Rows are points. Each copy is the shape, with its points in the same order, stretched, turned, moved and blurred by noise. Is it also mirrored, or only turned?

Shape (8 x 3)
-.09  .41  -.32
-.15  -.39  -.07
.31  .04  -.34
.25  .37  .24
-.23  -.38  -.32
-.35  .02  -.30
-.37  .52  .57
.02  -.09  .54
Copy 1 (8 x 3)
.31  .52  -.21
-.08  -.24  -.41
.52  .13  -.36
.37  .13  .31
-.01  -.08  -.65
-.06  .26  -.44
-.08  .26  .62
.02  -.30  .17
Copy 1 is: only turned
Copy 2 (8 x 3)
.41  -.64  .06
-.23  -.16  -.11
.43  -.29  -.34
.56  .04  .32
-.24  -.41  -.27
-.04  -.67  .02
.09  -.21  .94
-.01  .27  .42
Copy 2 is: mirrored

Shape (10 x 4)
.37  -.18  .00  -.25
.10  -.32  -.21  -.09
-.20  -.06  .31  -.28
-.50  .22  -.05  -.20
.52  .12  .63  -.07
-.32  .47  .35  .13
-.13  -.36  -.24  .10
.11  -.27  -.33  -.48
.40  .44  .07  -.19
-.23  .27  -.04  -.49
Copy 1 (10 x 4)
.12  -.10  -.27  -.34
.21  -.22  -.18  -.02
-.36  -.21  .16  -.21
-.74  -.13  .08  .11
.07  .33  .27  -.94
-.70  .34  .55  -.13
.05  -.20  -.01  .38
.00  -.39  -.52  -.06
-.34  .41  -.15  -.56
-.70  -.20  -.24  -.14
Copy 1 is: only turned
Copy 2 (10 x 4)
.22  .26  -.22  .14
.26  -.11  -.09  .21
-.33  .28  .13  .19
-.55  -.11  .11  -.07
.14  .82  .10  -.12
-.51  .18  .55  -.45
.16  -.27  .14  .21
.04  -.18  -.43  .30
-.03  .29  -.17  -.41
-.53  .04  -.14  -.13
Copy 2 is: mirrored
Copy 3 (10 x 4)
.29  -.43  -.04  .22
.04  -.24  -.23  .34
-.06  -.28  .08  -.30
.05  .26  -.23  -.22
.30  -.51  .65  -.10
.04  .35  .31  -.28
-.09  -.05  -.26  .40
.28  -.34  -.43  .20
.57  -.04  .14  -.05
.31  -.01  -.27  -.32
Copy 3 is: only turned

Shape (10 x 6)
.10  -.22  -.06  -.22  -.35  .33
-.23  -.11  .55  -.33  .16  .53
.05  .29  .00  -.30  -.04  -.65
-.38  -.43  -.14  -.02  .07  .15
-.31  .72  -.26  -.16  .29  -.29
-.06  .38  -.08  .12  .40  -.12
.04  .28  .19  .11  .01  -.43
.02  -.11  -.22  -.04  .54  .09
-.14  -.59  -.17  .23  .14  .77
-.08  .28  .30  .16  -.04  -.40
Copy 1 (10 x 6)
.31  .24  -.06  .06  -.59  .16
.42  .50  .36  -.04  -.15  -.01
-.13  -.09  -.34  -.46  -.11  .08
.10  .34  -.13  .44  -.19  -.16
-.07  .24  -.45  -.43  .11  .45
.04  -.01  -.23  -.11  .21  .31
-.11  -.11  .04  -.22  .01  .17
.31  .08  -.36  .10  .08  -.06
.41  .31  -.06  .75  -.27  .09
-.19  -.01  .15  -.21  .10  .17
Copy 1 is: mirrored
Copy 2 (10 x 6)
.06  -.11  .10  -.31  -.48  .07
-.81  -.46  -.09  -.32  -.34  -.10
.17  .16  .94  -.13  .46  -.02
-.46  .35  .00  -.03  -.60  .08
.17  .34  .29  -.42  .61  -.48
-.02  .26  -.02  -.09  .42  -.13
.03  -.04  .53  .15  .38  -.15
-.24  .50  -.17  -.18  .03  .35
-.44  .23  -.78  -.04  -.88  .23
-.09  -.15  .51  .19  .31  -.29
Copy 2 is: mirrored
Copy 3 (10 x 6)
-.49  -.17  -.24  .05  -.06  -.20
-.17  -.01  .26  -.21  -.36  .20
.09  -.12  .44  .33  -.08  -.71
-.31  -.06  -.21  .43  -.24  .12
.00  .35  .50  .30  -.39  -.75
.28  .30  .21  .12  -.33  -.55
.26  .08  .36  .17  .11  -.52
.10  -.09  -.19  .22  -.60  -.15
-.38  .07  -.68  .07  -.37  .34
.22  .18  .39  .25  .16  -.44
Copy 3 is: mirrored

Shape (13 x 9)
.02  .11  -.25  .02  .09  -.09  -.15  -.10  -.21
.00  -.07  -.12  -.05  -.15  .05  -.10  -.29  -.13
-.11  .14  -.11  -.13  .20  .02  -.05  -.24  .01
-.29  -.04  -.27  .02  -.01  .22  -.12  -.24  -.04
-.03  .07  -.24  -.68  .20  -.09  -.06  .34  .15
-.01  .12  -.08  .04  .13  .30  .03  -.26  -.24
-.25  -.03  .01  .06  -.07  -.04  .19  -.20  -.18
-.04  -.58  .09  -.66  .07  .21  -.11  .29  .12
-.12  .00  .25  -.05  -.94  .26  -.06  .03  .08
.05  -.12  -.25  -.18  .14  .05  .03  -.25  .12
.08  .01  -.29  -.16  .08  -.12  -.07  .63  .17
-.07  -.03  .05  .05  .21  -.04  -.19  -.06  .11
-.03  .06  .12  .07  -.14  .07  .23  -.04  .15
Copy 1 (13 x 9)
-.03  .02  .05  .15  .05  -.10  -.23  -.05  .03
.17  -.09  -.03  -.10  .00  -.03  -.22  -.15  -.13
.00  .08  -.31  .02  .14  .05  -.22  .02  .09
.02  -.19  -.30  .13  .15  -.02  -.03  -.25  -.11
-.53  -.02  -.39  -.37  -.09  -.08  -.06  .57  .13
.11  -.11  -.15  .21  .26  .23  -.25  -.04  -.12
.11  .26  -.08  .09  .12  .15  .06  -.24  -.19
-.30  -.36  -.27  -.77  .10  .05  .07  .20  -.27
.10  -.39  .06  -.01  -.57  .25  .27  -.54  -.28
.18  -.06  -.28  -.10  .10  -.06  -.20  .17  -.04
-.42  -.18  -.04  -.18  .00  -.11  .23  .42  .26
.03  -.03  -.09  -.10  .24  .06  -.09  -.15  .18
.17  .03  -.14  .05  -.01  .31  .12  .00  .04
Copy 1 is: only turned
Copy 2 (13 x 9)
.21  -.01  -.07  -.04  .07  -.16  -.21  .10  -.10
.14  -.18  -.08  -.08  -.20  -.09  .06  -.07  -.14
.04  -.04  -.08  -.25  -.02  -.25  -.03  -.10  .00
-.07  -.08  -.24  -.33  -.17  .00  -.18  -.20  -.38
.04  .39  -.03  -.17  -.27  -.21  -.22  .30  .41
.24  .18  -.18  -.13  -.03  -.24  -.04  -.16  -.26
-.10  -.11  .03  -.08  .04  -.10  .17  -.03  -.24
.02  .42  .29  -.35  -.55  .17  .19  .15  .31
-.27  -.03  .18  .57  -.49  .06  .04  -.34  -.09
.15  .05  -.33  -.31  -.16  -.08  .07  -.01  -.02
-.02  .47  -.10  .06  -.02  .11  -.30  .25  .26
.01  -.07  .06  -.22  .00  -.01  .04  -.15  .16
-.15  .15  -.12  .17  -.04  -.10  .19  -.19  .06
Copy 2 is: only turned
Copy 3 (13 x 9)
.18  .24  -.12  -.06  .25  .26  .07  .11  .15
-.01  .24  -.17  -.16  .10  .00  .26  .13  .12
-.12  .09  .14  -.02  .31  .24  .17  .12  .16
-.12  .27  -.18  .17  .32  .04  .35  .11  .25
-.28  -.12  .09  -.09  .22  .37  -.53  .64  .16
.08  .04  -.16  .02  .19  .38  .33  .04  .37
-.05  .17  .02  .25  -.07  .03  .29  .06  .01
-.52  -.33  -.29  -.22  .00  .23  -.26  .48  -.21
-.34  .12  -.25  .01  -.59  -.50  -.01  -.12  .39
-.01  .03  -.03  -.13  .42  .00  .17  .36  .03
.21  -.24  -.03  .14  .17  .08  -.72  .39  .14
-.03  -.08  .01  .07  .34  .12  .06  -.10  -.11
.07  -.18  .12  .15  -.07  -.09  .09  .01  .13
Copy 3 is: only turned
Copy 4 (13 x 9)
-.10  .07  -.12  .16  .18  -.12  -.20  -.04  .02
-.07  .30  .07  .07  -.02  .14  .02  -.13  .03
-.15  .14  -.22  .35  .03  -.07  .04  -.02  .20
-.31  .25  -.12  .19  -.23  .17  -.06  -.03  -.02
-.41  -.10  -.53  -.02  .22  -.15  .05  .44  .36
.09  .32  -.23  .19  -.06  -.06  -.02  -.17  -.16
.01  .06  -.01  .23  -.15  .12  .18  -.21  -.01
-.23  .08  -.57  -.46  -.19  .48  .09  .22  .30
-.14  .38  .48  -.50  -.57  .16  .30  .05  -.06
-.05  .25  -.19  .28  .12  .16  .07  .14  .09
-.25  -.19  -.25  -.16  .16  -.20  -.30  .61  .04
-.03  .07  -.14  .23  -.16  .07  -.16  .06  .28
.16  .12  .13  .19  -.21  .03  .22  .18  .00
Copy 4 is: mirrored
